Every row gives one point. The last column is the point's height on a tilted bowl or saddle (a function of degree 2), plus a little noise. Count its main directions that bend up, bend down and stay straight.
In the rows, zero is written as 128.

Points (11 x 3):
[[ 99  60 160]
 [178 141 147]
 [151 205 174]
 [135 102 103]
 [167  84 147]
 [121 129  90]
 [210 118 220]
 [ 76 194 150]
 [120 160  99]
 [136 110  98]
 [123 159  99]]
Directions: 2 up, 0 down, 0 straight

Points (16 x 4):
[[ 90  51 101  82]
 [160 114 157 109]
 [ 47 186 115  75]
 [208 117 227  42]
 [155 126 155 109]
 [150  98 155 114]
 [124 125 162 113]
 [120  88 151 115]
 [ 86  79 180  95]
 [136 115 105 111]
 [112 155 148 106]
 [146 222 104  44]
 [115 102 178 108]
 [ 68 139 128 103]
 [ 61 147 103  95]
 [116 170 129 100]]
Directions: 0 up, 3 down, 0 straight

Points:
[[147 116 119  64 160]
 [190 181 124 124 105]
 [131 129 108 211 171]
 [114  97 158  59 134]
 [102 126 130 114 132]
 [141 168 115 109 140]
 [ 81 219 164 120  86]
 [107  31 125 140  63]
 [137 134 126 174 145]
 [143  83 118  84 119]
 [160 157 137 197 154]
 [ 81 148  92 105 137]
 [150 134 179 201 166]
 [131 141 117 155 135]
 [161  99 142 173 134]
 [129   7 109 109  17]
 [155  96 123 107 116]
 [164 172  45 164  89]
 [112 182 178 150 109]
 [138 137 194 106 100]
 [ 92  66 168 140  91]
 [103  13 131  75  28]
 [ 96 160  58 108 131]
 [ 96  85 148 118 106]
 [116 137 137 179 150]]
Directions: 1 up, 3 down, 0 straight

Points (45 x 7):
[[123  86 145  93  76 161 102]
 [157 139 110 133  72 177 109]
 [107 107  42 180 168  90 108]
 [ 93 127 141 115 112 139 126]
 [194 199 141 173  85 148  86]
 [117 218  87  71 137  83  99]
 [125 147 126 153 110  78 117]
 [ 98 130  85 135 129  64 104]
 [203 115 198 141 187 200   7]
 [172 159 235 163 207 119  51]
 [112 132 132 129  75 152 129]
 [140 135 121  96  76  26 102]
 [157  78  69 122 129 122  81]
 [197 124 174  94 167 117 133]
 [215 136 132 117 201 168  59]
 [191 102  68  68 175 114 123]
 [138 101  76 119 136 152  97]
 [ 94  85  35 163 107 125 104]
 [149 103 181 134 142 146 111]
 [ 93  84 129 155 161 168 130]
 [148 195  79 225 112 154 117]
 [ 76 138 145  77 143 120 116]
 [146 169 102  78  92  83 122]
 [104  63 163  98 135 239  64]
 [144 124 110 139  70 153 119]
 [ 95 132 120  97 164 129 119]
 [145  74 157 222 162 169  93]
 [143 125 140  67 115 129 122]
 [163  83 115 137 102  72  86]
 [157 143 118 160 117  67 109]
 [108 129  93  65 122 107 105]
 [146  93  98  50 113  94 107]
 [138  95 144  96  95 137 110]
 [187 101  90  98 112 171  71]
 [100 146 137  84 198  97 139]
 [ 84 107 143 139 152 150 134]
 [131 125 113 145  90 175 123]
 [183 138 197  89 173  72 174]
 [121 161 137 222 170 110  99]
 [ 80  99 111  58  44 198  54]
 [116 143 117 156 173  95 121]
 [172 180 141 101 176  95 139]
 [130 134  70 137 136 101 114]
 [207 167  40  77  99 109 118]
 [100 147  99  96 169 136 110]]
Directions: 1 up, 3 down, 2 straight

Points (75 x 9):
[[ 81 142 113 148 145 131 106  84 135]
 [158  94 102 177  79 164 125 121  88]
 [ 85 138 147 130 164 105  85 107 108]
 [102  36  59  71 101 117 134  87 157]
 [138 118 116 105 117 144 130 103 120]
 [111 115 166  78 138 145 154 138 168]
 [132 116 123 153 138 131  47 249 210]
 [142 154  58  99 173 148 102 145  41]
 [151 119 159 145 110 129 177 149 151]
 [177  81 126  70 148  98 144 130  96]
 [ 90 103 135 148 137 133 104 169 157]
 [149 175 162 112 149 121 153 154 147]
 [141 104 123 107 146 106 135 154 119]
 [154  66  56 129 129 139  93 107   9]
 [ 87 121 116 119 118 163 171 189 149]
 [177  63  99 136 126 150 170 150  26]
 [ 57 165 154 163  79 154 172 170  91]
 [156 160 162 139  77  91 118 115  81]
 [106 116 136 157 152 156 196 156 176]
 [103 145 152 110 116 116  90  89 108]
 [158 124 136  92 174  78 152 152 114]
 [161 136 112 100 156 132 100 121  72]
 [ 90 107 130 136 159  99 108 125 115]
 [ 89 143 147 124 141 133  90 133 145]
 [145 184 121  95 134 138 149 104  99]
 [162 115  93 189 143 131 139 115  97]
 [149 157 161 144 160 145  70 114 110]
 [136 117 154 139 119 167 131 144 143]
 [ 57 175  86  73 152 128 106 145 211]
 [ 89 113  77 118 190 145 170 156 135]
 [158 127 160 126 117 126  57 149 118]
 [ 93  88 160  81 103 152 159 162 128]
 [145 139 132  94 172 127 165 107 147]
 [ 53 143 146 124  85 110  58 132 142]
 [134 117 145 147 111 156 106 161 154]
 [141 132 147  92 139 129 156  99 145]
 [114 135 186 150  91 152 153 114 108]
 [123  78 132 147 163 127 106 171 102]
 [120 141 179 116  69  69 105 107  12]
 [174 119 137 135 136 182 129 129 105]
 [140 136 155 152 159 160 136 114 163]
 [118 174 147 163 151  84 101 172 131]
 [ 81 215 130 113 129 120 149 109  91]
 [ 92 128 190 110 111  96 125 132  70]
 [135 168  79 116 141  71 126 136 127]
 [145 185 145 127 148 157 134 147 124]
 [159 124 125 118  94 107 120 145 128]
 [124 149  98 136 184 118 143  58  81]
 [ 59 138 173  63 125 138 146 180 165]
 [106 140 188 145 134 100 134 146 117]
 [152 136 141 119  78 108 118 136 119]
 [151 147 118 166 157 101 134 135 125]
 [125 156 133 109 124  89 116 161 136]
 [137 108 185 169 115 126 141 148 152]
 [152 102 126 112 162 148  83 123  91]
 [136 136 116 178 175 157 134 119 137]
 [164 180  89 117 124 135 110 112  63]
 [147 132 127  95 107 159 136 154 134]
 [131  92 100  61 109  86 102 137 179]
 [ 68 125 118 178 146 116  62 153 182]
 [111 145 106 140 146 129 148 123 140]
 [142  81 167 140 125 133 126 159 117]
 [131 152 192 137 130 113 127  76 101]
 [101 123  81 120 117 113 155 155 176]
 [150 134  82 185  92 154 139 106  96]
 [169 122 101 100 143 136 138 143  97]
 [ 99 151  80 122  75 165 173 109  81]
 [161 115  97 129 138 106 119 119  73]
 [110 154 207 146 114 137  92 109 110]
 [120 127 171 153 156 129 100  90 146]
 [160 181 102 160 109 153 104 188 178]
 [125 125  92  95  99 140 149 107 138]
 [133  78 149 140 148  99 163 137 109]
 [148 136 121 162 167 111 111 138 102]
 [ 97 154 124 175 157 106 111 101 130]]
Directions: 3 up, 3 down, 2 straight
